Each row of a before or after table is a point. The points were changed in one or more steps. Then noise was added and the rows were shuffled. The steps act on how far a point lies along the listed directions, d1 being the first. Write out the steps. A step turns or swaps two directions, mirrors them in a line or flattens them onto one, adds a multiple of one to another, or multiplies one. Angles are multiples of 10 degrees, from the lower direction toward the higher: turns from -170 to 170, lines from 10 to 170 but not 90. Use the fewest steps. Two steps may share a direction if one is a turn and the other turns, adds or multiplies; they go together, in the order done. Otherwise the lowest direction goes first.
In the rows, zero is written as 128.

Directions:
(1): [ 95 165]
(2): [91 95]
Before (8 x 2)
[[167 120]
 [101  89]
 [ 93  71]
 [ 96 186]
 [ 69 126]
 [113 137]
 [166 118]
 [125 119]]
After (8 x 2)
[[126 220]
 [127 142]
 [150 104]
 [146 104]
 [ 78  60]
 [ 96  88]
 [ 81 152]
 [122 121]]
Steps: add -0.7 times d1 to d2

Directions:
(1): [107 178  71 131 130  91]
(2): [156 142 165  94 102  71]
(3): [111 136 115  52 120 162]
Before (12 x 6)
[[115 170 101 141 144 134]
 [168  94 178 166 123 105]
 [132 169 103 161 112  69]
 [144 132 129  95 128 108]
 [125 117 143 162 123 120]
 [132  96 166  98 112 163]
 [204 112 228 171 105  58]
 [155 174 143  78 119  61]
 [113 186  91 154 120  59]
 [165 120 161 144  85  48]
 [114 171 107  93 120 137]
 [139 103 160  77 138 149]]
After (12 x 6)
[[154  68 166 199 112 129]
 [140 165 148 107 110  93]
 [131 176 118 139 138 102]
 [153 114 149 118 129 110]
 [134  78 137 171 146 179]
 [137 103 155  73 137 151]
 [142 140 130 199 119  85]
 [121 108 149  83 113 169]
 [109 117 125 156 132 144]
 [136 151 136 198 123  59]
 [181 116 196 145 129  83]
 [160  57 193 216 149 196]]
Steps: turn d1 and d2 by 50 degrees; turn d2 and d3 by -50 degrees

Directions:
(1): [131 115  95  86 183 134 113  63 103]
(2): [118 108  98  86  56 171 127 130  95]
(3): [139 222 121 126 112 146  92 109 134]
(4): [195 138 125 147 107 115 191  92 107]
(5): [147 125 136 134 118  71  80 146  60]
Before (13 x 9)
[[136 132 165 180 215  76 133 113 163]
 [173 201 124 118 140 107  89  65  99]
 [138 115 161 143 190 102 128 107 154]
 [143 134 123 144  93  88 111 157  93]
 [122 177  99  84 122 167  86  97 110]
 [124 120 139 151 115 128 138 146 139]
 [155 238 132 127  73 161 117 112 118]
 [143 161 118 102  66  65  65 155  65]
 [215  99 111 104  99  72 135  86  50]
 [150 163 145 193 165 106  90 141 120]
 [152 112 126  83 131 139  70 110  59]
 [129 114 139 122 134 132 141 125 113]
 [125 203  96  95 125 149  97  78 115]]
After (13 x 9)
[[144 159 117 111  65 141 111 140  81]
 [132 135 149 148 143 136 133 126 119]
 [168 177 152 162  75 148 193 152 217]
 [110 118 119 127 155 135 120 115 137]
 [117 134  96  63  53 212 137 111 106]
 [143 143 106 116  43 132 136 130  81]
 [122  22 145 154 149  95 169 141 128]
 [161 170 180 148  72 139 107 168 133]
 [144  64 161 143 143  97 154 131 120]
 [ 93 145 121 133 116 156 134 153 177]
 [ 86 168 123 113  54 151 119 186 191]
 [146 104 131 121  30 150 169 148 121]
 [110  56 121 159 115 171 138 172 127]]
Steps: turn d1 and d5 by 120 degrees; turn d4 and d5 by -50 degrees; swap d2 and d3
